Each row is a point. Each copy is the shape, with its points in the same order, turned, moved and blurred by noise. Is it also mirrored, or only turned?
(in the rows, 128 means zero)

Shape (6 x 3)
[[118 104 127]
 [186 127 107]
 [ 85 180 148]
 [193 134 140]
 [114 129 134]
 [ 85 119 157]]
Copy 1 (6 x 3)
[[138  94 114]
 [129 149  56]
 [118 129 184]
 [ 93 148  76]
 [131 104 128]
 [134  74 157]]
Copy 1 is: mirrored
Copy 2 (6 x 3)
[[127 151 130]
 [182 127 118]
 [ 79  82 123]
 [189 111 146]
 [112 125 128]
 [ 82 140 150]]
Copy 2 is: mirrored
Copy 3 (6 x 3)
[[100 120 110]
 [172 122  95]
 [102 103 191]
 [175 150 111]
 [108 118 137]
 [ 70 138 154]]
Copy 3 is: mirrored
Copy 4 (6 x 3)
[[128 113 132]
 [182 161 102]
 [ 79 174 173]
 [194 162 140]
 [122 134 147]
 [ 97 122 164]]
Copy 4 is: only turned

Shape (8 x 4)
[[170 110  81 112]
 [132 117 146 140]
 [ 80 172 123 146]
 [ 50  95 101 173]
 [ 89 123 123 163]
 [122 116 108 124]
 [147 123 117 112]
 [164 136  91 141]]
Copy 1 (8 x 4)
[[182 138  86 117]
 [137 105 136 141]
 [ 87 167 141 167]
 [ 55 112  76 170]
 [ 89 126 115 162]
 [125 133 108 124]
 [150 136 121 122]
 [172 149  98 152]]
Copy 1 is: only turned
Copy 2 (8 x 4)
[[ 71 145 157 137]
 [147 102 140 142]
 [159 141  78 157]
 [120  62  67 187]
 [144  95 100 171]
 [107 118 118 132]
 [111 132 138 124]
 [100 149 145 156]]
Copy 2 is: mirrored
Copy 3 (8 x 4)
[[123  67 101 163]
 [125 136 143 154]
 [ 70 109 205 135]
 [ 32 154 154 193]
 [ 77 131 161 173]
 [ 95 103 130 155]
 [132 102 127 137]
 [131  65 136 169]]
Copy 3 is: mirrored
Copy 4 (8 x 4)
[[157 131  61 131]
 [140 105 132 141]
 [ 92 163 160 133]
 [ 41  98 123 133]
 [ 88 117 134 143]
 [124 127 105 120]
 [154 128 104 120]
 [150 144  85 162]]
Copy 4 is: only turned

Shape (11 x 6)
[[ 99 128 142 167 138 123]
 [106 149  88 138 133 117]
 [129 143 153 181 112 154]
 [125 106 140 174 140 147]
 [140 162 151 144 146 135]
 [159 117 138 160 139 119]
 [110 111 124  68 129 132]
 [ 98 128 148 179 104 109]
 [195 177 126   7 115 140]
 [146 115 133 169  92 120]
 [100 111 111 171 118 156]]
Copy 1 (11 x 6)
[[121 127 162 104 145 152]
 [112 144 102  97 126 167]
 [138 129 157 143 137 167]
 [142 101 150 114 138 156]
 [154 148 126 141 131 138]
 [161 112 141 118 110 130]
 [ 95 112  79 125 136 103]
 [ 99 136 174 112 121 162]
 [123 155  18 205  90  90]
 [123 104 163 121  83 151]
 [121 100 142 106 140 176]]
Copy 1 is: mirrored
Copy 2 (11 x 6)
[[ 74 158 143 134 112 128]
 [101 145 100  99 114 106]
 [ 94 165 138 146 105 177]
 [ 68 148 143 143 140 151]
 [115 156 164 108 115 152]
 [ 85 114 150 121 124 160]
 [148 121 138 144 148  82]
 [ 72 153 132 158  80 134]
 [246  89 150  97 141 124]
 [ 90 118 121 153  97 164]
 [ 76 160 101 154 133 140]]
Copy 2 is: mirrored
Copy 3 (11 x 6)
[[139 106  88 162 137 156]
 [121 156  85 113 106 144]
 [171 127 122 168 141 159]
 [175  93  95 150 132 171]
 [144 138 129 127 160 151]
 [184 119  95 128 146 132]
 [117 111 141  90  90 116]
 [138 117  82 177 127 129]
 [141 181 215  45 111  86]
 [187 120 106 157 125 121]
 [158 109 100 155  97 172]]
Copy 3 is: only turned

Shape (10 x 6)
[[ 98 139 157 162 113 201]
 [194  65 100 159 167 162]
 [107 162 134 150 100 135]
 [136 151 135 131 148 148]
 [115 130 178 113 141  85]
 [120 158 116 127  83 149]
 [130 102  85 135 138 126]
 [129 131 133 113  81 160]
 [114 176  98 168  84 109]
 [112 157  92 133  90 155]]
Copy 1 (10 x 6)
[[174 129 150 186 108 194]
 [139  61 100 162 224 172]
 [159 156 121 150 113 137]
 [156 136 142 128 153 159]
 [160 132 172 129 135  83]
 [162 132 102 133  88 156]
 [108 109 111 142 161 152]
 [160  94 111 145  93 149]
 [142 190  89 139 112 126]
 [137 133 102 143  97 170]]
Copy 1 is: only turned
Copy 2 (10 x 6)
[[122 152 162 166  47 158]
 [177  50 168 194 118 221]
 [136 140 127 144 105 124]
 [153 140 143 146 121 175]
 [142 139 186 129 168 121]
 [153 124 119 119  85 130]
 [129  70 130 143 133 169]
 [159 109 151 109  75 135]
 [146 123  84 153 113 100]
 [140 117  98 125  84 142]]
Copy 2 is: only turned

Shape (13 x 8)
[[127 110 176 173 175 102 135 177]
 [135 133  88  84  95 137 141 142]
 [173 141  71 112 112 133 126 116]
 [ 99  78 127 148 161  84 121 170]
 [162 161  74 112  97 167 187 139]
 [ 93 133 163 168  97 122 154 119]
 [ 94 126 149 150 180 127 103 125]
 [183 108  84 105 104 141 159 118]
 [185 135  91 102  76 158 115 147]
 [140  74 142 154 155 107 146 127]
 [ 72 100 129 189 141 172 106 151]
 [142  89 147 152 152  92 110 151]
 [ 95 123 113 203 144 103 110 148]]
Copy 1 (13 x 8)
[[144 126 189 151 139 100 111  98]
 [113 110  93 139  91 128 139 200]
 [134 139  58 136  95 104 124 178]
 [ 89 125 178 127 116 106  84 125]
 [138  85  47 170 125 128 149 188]
 [113 122 136 166  97 162 159  96]
 [128 158 158  97 139 137 128 112]
 [132  95  60 137  78  93 129 166]
 [167 124  75 156  66 121 123 204]
 [123 103 140 122 102  92 108  94]
 [139 121 148 117 125 199  85 110]
 [128 138 161 131  97  89 100 114]
 [108 161 142 154 132 150  81 101]]
Copy 1 is: only turned
Copy 2 (13 x 8)
[[121  80 187 166 156 114 101 128]
 [152 142  80 101  99 124 122 143]
 [150 185  88 109 127 139 106 119]
 [114  83 147 140 136  85  61 135]
 [140 151  59 111 131 182 150 145]
 [ 82  98 132 136 112 109 158  97]
 [103 108 187  91 137 108 101 118]
 [168 152  62 118 140 140 115 104]
 [177 175  88 127  85 157 118 116]
 [132  92 133 138 166 102  94  89]
 [ 78  75 163 104  93 157  80  95]
 [139 109 158 153 139  94  83 105]
 [ 60 119 160 145 122 122  74 115]]
Copy 2 is: only turned
